Every row gives one point. Each copy is the shape, with its points in the same order, stretched, turned, moved and blurred by noise. Some copies are also mirrored. Which?

Shape:
[[-14.7 -16.2   0.6]
 [ 12.1  11.4   5.1]
 [ -9.7  34.3  13.6]
 [  0.4  33.4   6.0]
 [ 15.1 -22.8   8.5]
 [  6.4   5.3  40.5]]
Copy 1 (6 x 3):
[[-10.9  -0.4 -16.6]
 [  4.4   4.4  21.5]
 [-23.1   3.9  38.2]
 [-10.8  -0.4  40.1]
 [ 14.2  13.2 -12.0]
 [-10.4  34.3  16.8]]
Copy 1 is: mirrored
Copy 2 (6 x 3):
[[-15.4  -2.9   9.3]
 [  8.4   9.4 -12.3]
 [ -1.9  36.3  -3.1]
 [  2.2  28.1 -13.8]
 [ 11.6 -15.0   4.1]
 [ 26.2  18.6  15.4]]
Copy 2 is: only turned
Copy 3:
[[ -5.1  -2.6  15.1]
 [ 23.1   4.4 -14.4]
 [ 21.4  34.3  -1.6]
 [ 22.5  27.5 -14.7]
 [ 17.5 -22.7   0.2]
 [ 39.0   6.6  17.2]]
Copy 3 is: only turned
Copy 4 (6 x 3):
[[-17.9  -8.7 -10.1]
 [ 18.6   6.1   9.4]
 [ -0.6  15.0  41.1]
 [  9.0  21.4  33.3]
 [ 14.4 -18.8 -18.6]
 [ 12.7 -28.8  29.1]]
Copy 4 is: only turned

Shape:
[[ 13.7 -18.9  -0.4  21.1  -9.8  29.3]
 [  0.5  -1.7  26.6 -17.4  30.5 -33.3]
 [-18.7 -10.4  31.9 -12.9  16.2 -32.2]
 [ 21.2 -22.6   5.9  14.2 -25.6 -11.4]
 [-24.9  16.5   9.3  -3.6  -4.9  -1.0]
 [ 30.5  -9.3 -13.1  -1.1 -21.0  12.4]
 [-17.9   8.2   8.5   6.4  -0.9  -1.5]
 [ 17.2   2.7 -11.5  31.2  -9.4   7.0]
 [-25.7 -13.9   3.9 -16.0  26.7 -40.4]
 [-19.4  -1.5   0.5   4.0  -7.2  16.0]]
Copy 1:
[[ 18.4 -20.5  -0.1   6.4  -1.5  27.0]
 [-19.1   3.4  15.8   2.2  27.5 -42.0]
 [-14.7  -9.4  14.5  23.0  10.5 -45.4]
 [ 29.5  -2.8  18.4  -8.9 -11.6  -1.3]
 [ -8.2  -1.8 -31.3  24.9  -3.9 -13.0]
 [ 30.7  -9.3  -8.8 -19.2   6.9   9.8]
 [ -7.6  -3.8 -17.2  18.5  -5.0  -6.7]
 [  6.8   5.2  -3.5 -14.8 -11.8  29.0]
 [-34.0 -21.0  10.9   3.4   4.3 -50.5]
 [  0.0 -16.7 -23.5  18.0  -3.7   5.1]]
Copy 1 is: mirrored
Copy 2, 10 rows:
[[ 16.4  -6.4 -21.4  39.3 -10.6  13.2]
 [ -9.9 -31.5  38.5   1.6 -14.8  -3.9]
 [ -6.3 -28.1  31.8  12.6 -13.1 -28.5]
 [ 15.6  -8.1 -12.2  33.7 -47.5  -6.4]
 [-18.8   4.7   5.5   6.8   9.7 -22.5]
 [ 24.0   8.2 -18.0  11.2 -29.8  19.3]
 [-12.1  -6.0  -0.4  14.0   2.3 -12.7]
 [-10.5  -6.6 -27.1  27.6 -22.4  20.4]
 [-15.2 -41.3  10.8 -11.2  -2.1 -25.1]
 [ -3.3   1.4  -6.7  15.8  12.9 -10.7]]
Copy 2 is: mirrored
Copy 3, 10 rows:
[[ 48.9 -21.6 -14.8   1.0   7.4   0.8]
 [-14.7 -17.6  36.4   2.9   4.8 -30.4]
 [-12.5 -22.1  21.3 -13.7  -7.9 -39.8]
 [ 38.7 -19.4  10.1   0.9 -26.9  -3.5]
 [ -1.6   7.9 -10.7 -14.3   0.8 -24.2]
 [ 36.8  -7.3   7.0  -0.1  -8.2  21.4]
 [  5.9  -2.2 -10.3  -4.8   2.7 -24.9]
 [ 35.4  -2.8 -11.7  23.8   1.0  -2.6]
 [-36.0 -33.5  14.9  -1.4 -10.1 -29.2]
 [ 13.1  -8.7 -21.9 -14.3   4.4 -12.7]]
Copy 3 is: mirrored
